Rows are points. Each table stands for the endless flat space through its points: a line for two points, a plane for three, and so on. The two share one point or none. Which?
In the rows, 128 means zero.

First:
[[108 159 126]
 [102 167 121]]
Second:
[[122 157 138]
 [121 150 137]]
They share: [120 143 136]

First:
[[159 103 116 113]
 [175  95 104 125]
 [165  83  98  99]]
Second, 2 rows:
[[124 109 113 124]
 [184  85 113  76]]
They share: [154  97 113 100]

First, 3 rows:
[[144  87 107 154 160 162 160 124]
 [119 104 137 148 138 169 159 124]
 [139  78  97 136 144 163 187 124]]
Second:
[[151  74 118 143 161 175 151  95]
 [139 126 148 131 149 157 155 143]
 [119  66 113 161 129 182 165 113]]
They share: no point

First:
[[147 113 131  82 133 153 139 143 141 103  93]
 [131 129 135 118  93 121 111 127 129  95 101]]
Second (3 x 11):
[[153 123 122  99 118 143 135 138 144  94  83]
 [125  99 130  75 146 171  99 118 128 126  95]
 [136 111 134  85 130 152 123 134 134 109  98]]
They share: [143 117 132  91 123 145 132 139 138 101  95]

First, 2 rows:
[[109  94 146 188 179  91 182 171 159 129 127 116  83 138]
 [ 85 154 152 134 149 109 140 129 135 159 103 170 143 192]]
Second, 4 rows:
[[ 76 118 147 103 199 169 167 137 152 174 117 166  97 173]
 [101 124 165 145 172 116 171 132 131 158 125 143 125 149]
 [ 74 118 139 111 195 161 162 146 160 167 112 166  91 181]
 [ 76 115 127 135 186 136 155 169 172 144  98 165  81 190]]
They share: [ 97 124 149 161 164 100 161 150 147 144 115 143 113 165]

First:
[[128 170 109 150 171 137 179 111 149 155 117 156 170 106  99 115 104 156]
 [125 140  89 156 130 158 149 132 147 182  95 171 159  97  94 111  76 119]
 [147 164 133 126 174 102 173 118 115 152  93 117 151  79  70 131  90 143]]
Second (5 x 18):
[[151 159  96 191 157  66 147 115 105 195 109 132 142  87  49 135 121 146]
 [139 139  93 140 151 141 167  84 144 121 107 143 180 105 140 110  81 149]
 [119 196  68 150 139 128 147 121 114 172 100 184 184  67  72 118 131 137]
 [133 121 104 186 206 138 155 145 131 150 141  93 137  80 106  89  86 151]
 [159 128 138 131 137 115 189  71 164 148  86 144 159 145 118 140  56 145]]
They share: [131 158 107 147 157 137 167 120 141 164 104 153 162  97  91 117  91 140]

First, 6 rows:
[[109 159 138 157 145 134 142 127  98 115  89 128  92 155 153  98 110 112
  124 134 116 148 116 148]
 [105 145 192 159  87  66 132 127  60 111 101 128  72 171 185  98 100 146
  146 116  52 190 146 138]
 [111 164 156 116 105  95 171 185  91 115  90 140  53 132 156 103 125 122
  142 104  78 150 165 146]
 [ 98 122 204 123  76  40 160 178  97 107  96 159  79 159 161 122  91 138
  129  65  60 189 186 139]
 [106 131 179 126  62  66 153 168  85  75  73 160  71 145 160 114  95 120
  123  74  59 166 202 159]
 [107 119 183 175  78  79 123 103  79  74  70 148 106 176 165 110  74 123
  111  95  75 176 160 159]]
Second (4 x 24):
[[ 64 116 176 156 133  98 107 136 141  50 117 133  93 212 112 135 107  90
  111 104  92 117 169 107]
 [103 107 177 132 178 102 151 186 103  94 140 157  63 130 165 120  86 130
  146  99 122 180 158 134]
 [ 85 145 159 128 120 106 135 146 123  86  94 149  99 166 139 114  96  94
   92  93 110 162 160 144]
 [ 69 110 179 155 143  96 114 145 135  56 125 135  88 198 122 133 102  99
  121 106  96 126 167 109]]
They share: no point

First (4 x 24):
[[114 110 158 132 133 136 129 134 119 125 101 127 176 135 177 100 135 119
  139 104 114 174  81 172]
 [158 115 165 127 172 161  86 112 144  91 145 117 201 140 122 148 110 134
   80 146 144 172  99 144]
 [136  86 145 138 176 163 110 132 116 110 127 101 172 127 138 146 121 144
   83 117 153 175 110 159]
 [158 123 157 133 148 149  94 116 148 107 115 117 207 138 134 134 118 118
  114 136 134 186  95 152]]
Second:
[[124 105 136 124 172 162 110 139 114 101 124 107 141 128 154 115 121 143
  116  88 118 158 119 165]
 [154  64 162 150 146 193 158 132 105 100 144  91 170 145 182  89 109 164
   88 107 147 155  97 167]
 [146  87 168 136  94 192 162 141  86 155 178  93 191 116 212  61 109 119
   66 132 132 192  59 167]
 [143 113 101 136 183 179  99 153 134 126 139  84 144 120 157 120 128 138
  132  59 101 186 113 156]
 [117  80 149 156 195 152 133 154 139 135 129 108 191 147 149 144 132 139
   96  94 122 181  85 146]]
They share: no point
